Rows are points. Two turns around zero, p and q, are shown by what they do to some points. Write where each new point lands after one turn and then the other. Backwards means that the second turn is done in reverse. Each puzzle has new turns, and all numbers are rounded.

Turn p:
[-0.8  4.8] -> [-0.3  4.9]
[ 2.1 -0.9] -> [ 2.0 -1.1]
[-1.3 -3.8] -> [-1.7 -3.6]
Turn q:
[ 3.2 -2.3] -> [3.9 0.1]
[-2.5  1.8] -> [-3.1 -0.1]
[-0.2  3.0] -> [-2.0  2.3]
[-1.4 -5.5] -> [ 2.2 -5.2]
[0.9 3.0] -> [-1.1  2.9]
Where do these land?
p, then q: [-0.9 -0.8] -> [-0.4 -1.1]
p, then q backwards: [ 0.4 -4.7] -> [-2.9 -3.7]
q, then p backwards: [-4.3 -1.0] -> [-2.5 -3.6]
q, then p: [2.5 3.4] -> [0.4 4.2]
p, then q backwards: [2.3 3.0] -> [3.7 0.7]

Turn p:
[-1.2  1.4  1.6  1.0] -> [-0.9  0.2  2.2  1.1]
[ 3.8 -5.6 -2.9  5.0] -> [ 6.4  2.4 -4.7  3.3]
[-2.8 -0.5  1.6 -3.3] -> [-1.0 -3.9  1.7 -1.6]
[-3.1  2.4 -2.0 -1.6] -> [-4.3 -1.7 -0.6  0.3]
[ 3.3  2.3  1.7 -1.1] -> [-0.2  3.0  1.4 -3.0]
Turn q:
[ 0.4 -1.1 -5.4  1.0] -> [ 1.9 -2.7 -2.7  3.6]
[ 0.6 -0.8  4.5  3.5] -> [ 0.6  1.5  5.5 -0.5]
[ 1.6  3.4  1.0 -5.4] -> [-0.9  0.5 -3.5 -5.6]
[-1.7  2.9 -1.4 -1.1] -> [ 0.4  2.2 -3.1 -0.1]
[-0.9 -4.5  1.4  2.0] -> [-2.0 -1.4  3.8  2.6]
Where do these land?
q, then p: [-6.0 -1.6  2.0 -2.5] -> [-4.8 -2.3  2.0  4.1]
q, then p: [ 1.9 -1.6 -2.7 -1.5] -> [ 2.4 -1.5 -2.7  0.7]
p, then q: [-4.5 -5.5 -0.8 -1.3] -> [-0.8 -5.8  2.9  3.2]
q, then p: [ 0.1  0.9  3.2 -1.4] -> [-2.0 -1.6  1.5 -2.1]
q, then p: [1.9 2.4 0.2 0.9] -> [ 0.3  1.6 -0.6 -2.7]
p, then q: [ 5.1  1.0 -0.7  3.8] -> [ 4.9  2.4 -2.5 -2.4]
q, then p backwards: [ 1.6  4.5 -1.1  2.0] -> [ 4.1 -3.1  0.6  1.1]

Turn p:
[ 0.9  2.4 -3.3  0.6  0.3  1.3 -4.3 -2.3] -> [ 2.9 -3.4 -0.6 -0.1 -2.1  2.4 -1.4 -3.3]
[-2.2 -3.9  4.8  0.5  0.8  0.3  0.7  1.7] -> [-2.8  1.6  4.6  1.3  2.5 -1.3  0.0  2.5]
[-2.0 -1.1  5.4 -3.3  4.6 -1.9  2.5  1.4] -> [-2.0  4.2  1.2  0.4  6.8 -0.2 -2.1  1.9]
[ 0.3 -0.8 -2.6  4.1  1.2 -2.7  4.6  2.8] -> [-2.0 -0.2 -3.6  1.9 -0.3 -6.4  0.4  0.6]
[ 1.1 -1.9 -2.4 -2.0 -0.3 -0.8 -5.0 -3.9] -> [ 0.9 -5.1  1.0 -3.9 -0.1  3.0 -1.4 -0.9]
[ 0.0 -1.5  4.3 -0.8  1.3  3.2  4.5 -3.8] -> [-3.3  2.8  1.9  0.1  4.0  1.4  4.7 -2.4]
[ 5.2  2.2 -3.3 -1.0 -1.9  2.4 -4.1  1.5] -> [ 6.4 -3.4 -1.6  0.4 -2.7  2.5  1.7  1.0]
[-2.1 -1.5  6.4  3.3 -0.2 -4.2  6.1  3.4] -> [-3.4  6.6  2.3  0.4  2.0 -7.3  0.3  2.4]
[-1.7  0.6 -5.7 -0.7 -1.3  2.8 -2.9  0.1] -> [-0.1 -3.8 -2.0  1.7 -4.1  3.7 -1.4 -0.3]
[-0.1  1.0 -2.5 -2.7 -3.1 -0.6 -0.3 -1.1] -> [ 0.0 -0.1 -2.2 -2.7 -2.6  2.5  0.0  0.7]
[ 0.5  4.5 -1.0  2.1 -1.3  0.4 -1.8  0.2] -> [ 3.4  0.8 -0.7  0.8 -3.3 -0.2 -0.9 -2.4]
Turn q:
[-1.0  2.1 -5.0  2.2 -2.8 -0.5  2.4  4.7] -> [-2.5 -0.8 -5.1 -1.2 -5.3 -2.2  0.6  2.0]
[ 0.8 -1.4  0.6 -1.1  0.8  1.0  4.5 -4.6] -> [-1.1 -0.6  0.1  0.7  2.7  0.9  3.1 -5.3]
[-3.2  1.1  6.0 -1.0  1.2  0.2  0.7 -3.1] -> [-2.0  1.7  3.4 -0.1  2.4  3.3 -3.4 -3.6]
[ 2.4 -3.9  0.3 -0.1  2.8  2.3  4.6  1.9] -> [-2.5 -3.1 -1.4  2.2  2.3  3.0  4.7  0.9]
[-1.5  2.8  3.6 -0.4  5.7 -1.5 -3.6 -4.1] -> [-0.1  5.0  3.5 -0.7  6.1 -0.5 -3.5 -0.2]
[ 4.6  0.2  0.5 -3.3 -2.7  3.6 -1.3  0.8] -> [ 4.8 -0.9  0.4 -2.6 -1.3  3.5  3.1  0.6]
[-3.3 -0.1 -2.7 -1.0 -1.0 -3.0 -3.1  1.1] -> [ 0.2 -1.6  0.8 -1.5 -1.3 -4.4 -3.3  1.5]
[-2.9 -0.1 -1.3  2.0 -1.9  1.9 -3.2 -2.3] -> [ 3.1 -0.1 -2.1  1.0 -0.1 -1.2 -4.2 -1.6]
[ 4.2 -0.6 -2.0  2.8 -2.2 -4.0 -0.9  5.8] -> [ 0.0  0.4  0.3  2.2 -5.7 -2.3  3.1  5.8]
Where do these land?
p, then q: [ 1.6  1.5  4.1 -2.7  0.5 -2.8 -1.5 -1.4] -> [ 1.0  2.0  2.1 -3.8  2.9  1.9  1.8  1.6]
q, then p backwards: [-2.1 -2.8 -3.6  1.1 -8.3  3.2 -0.2  1.4] -> [ 1.4  3.1 -8.3  2.9 -1.8  0.2 -4.0  0.3]
p, then q backwards: [-2.8  6.7  0.2 -1.5  1.4 -4.1 -2.5 -2.5] -> [-4.5  5.1  1.5  0.5 -2.5  3.2 -2.7 -3.8]
q, then p backwards: [-0.6 -0.9  1.7 -0.3  4.1  2.7  4.7 -2.5] -> [-0.7 -1.0  0.2 -2.3  4.3  2.7  2.9 -3.9]
p, then q backwards: [ 5.5  1.6  1.8  3.4  4.8 -0.4  0.5  3.7] -> [ 2.5 -3.7 -4.0  1.8  1.9 -0.4 -4.2 -4.9]
p, then q: [ 2.8 -2.4  2.7  3.0  1.2  0.8  3.8 -1.6] -> [-5.8  1.2  1.7  0.9  1.6 -1.1  1.4 -2.3]
p, then q: [-1.6 -2.0 -0.9 -0.5 -0.5 -3.2 -1.8 -0.1] -> [ 1.2 -2.4  2.4 -1.0  0.0 -0.3 -2.0  1.8]
q, then p backwards: [-2.1  0.9 -0.2 -0.8  1.7  3.8 -2.1  0.5] -> [ 0.4  0.7 -1.0 -3.8  2.1 -2.3 -1.3  0.0]
q, then p: [ 3.8 -4.2 -6.8  0.0 -6.8  1.0 -1.2  1.2] -> [-0.8 -3.1 -2.7 -5.0 -2.2 -4.9  6.2  4.5]
q, then p: [-3.3  2.5 -0.5 -3.7 -0.4 -1.8  0.0  2.7] -> [-0.9  1.0  1.3 -1.9  0.2  3.7 -2.8  3.7]
q, then p: [-1.2 -0.8  1.5  2.0  2.2  1.0  0.3 -1.4] -> [ 0.2 -1.3  0.6  2.1  0.4 -0.5 -1.3 -2.7]
